Every row gives one point. The last column is the point's height on a tilted bowl or saddle (a function of degree 2), plus a little noise. Along how many of its main directions does it bend up, bend down or stay straight?

Points:
array([[ 2.74,  0.74, -0.35, -1.15],
       [ 0.87, -3.11, -0.77, -0.33],
       [-2.22,  0.84, -1.17, -1.79],
       [-3.03,  1.81,  2.22, -2.85],
       [-3.88,  1.86, -2.27, -2.47],
       [-0.60, -3.32,  0.46, -1.54],
       [-2.84, -3.24,  3.52, -2.40],
       [-0.90, -1.57,  1.34, -2.23],
       [ 0.32, -1.38, -2.42,  0.20],
       [ 2.42,  4.64, -1.67, -0.99],
       [ 0.97, -1.60, -2.55,  0.63],
       [ 0.57, -0.27, -0.51, -1.26],
       [ 4.68,  0.16,  2.90, -5.45],
       [-2.13, -3.64, -0.35, -1.90],
       [ 0.29, -1.21, -0.48, -1.00],
       [-0.37, -3.89,  2.99, -2.47],
       [ 1.60,  0.55,  1.56, -3.07],
       [-0.45,  1.51, -3.00, -0.25]])
Directions: 1 up, 1 down, 1 straight

Points:
array([[ 0.30,  3.12, -3.59, -1.34,  3.22],
       [-1.11,  0.98, -3.73,  0.98,  2.19],
       [-1.78,  2.86, -0.33, -0.27,  2.72],
       [ 0.94, -0.37, -0.84,  1.54,  0.31],
       [ 0.98, -1.35,  1.46,  0.19, -0.37],
       [-3.35, -2.93, -2.04,  2.65,  0.51],
       [-2.86,  0.01, -0.12,  6.04,  5.69],
       [ 0.04,  1.96, -3.69,  3.06,  3.72],
       [ 1.84, -0.46,  0.73, -3.22,  0.20],
       [-0.07,  1.13,  0.89,  1.33,  1.13],
       [-3.41, -3.05,  0.96,  1.84, -0.61],
       [-1.15, -1.75,  0.17,  1.82, -0.18],
       [-2.22,  3.04, -0.87, -0.61,  3.06],
       [-1.19,  0.35, -1.48, -1.86,  0.41],
       [-2.58, -0.69, -2.16,  3.41,  2.20],
       [-0.43, -3.90, -2.52,  2.12,  0.21],
       [ 0.24, -3.51,  3.47,  4.36,  3.37],
       [ 1.57, -1.51, -2.66, -0.37, -0.06],
       [ 0.98, -0.25,  0.32,  1.06,  0.07],
       [ 0.88,  2.43, -0.61, -0.86,  1.37],
       [ 4.19, -0.75,  0.57,  1.96,  1.01],
       [-1.33, -0.89, -1.68, -0.80, -0.49],
       [-3.43,  3.54, -1.15, -1.12,  4.53],
       [ 0.38, -3.43, -2.03,  1.79,  0.00],
       [-0.20, -3.66,  1.67,  2.99,  0.73],
       [ 1.29, -3.17, -4.72, -1.66,  1.20]])
Directions: 3 up, 0 down, 1 straight
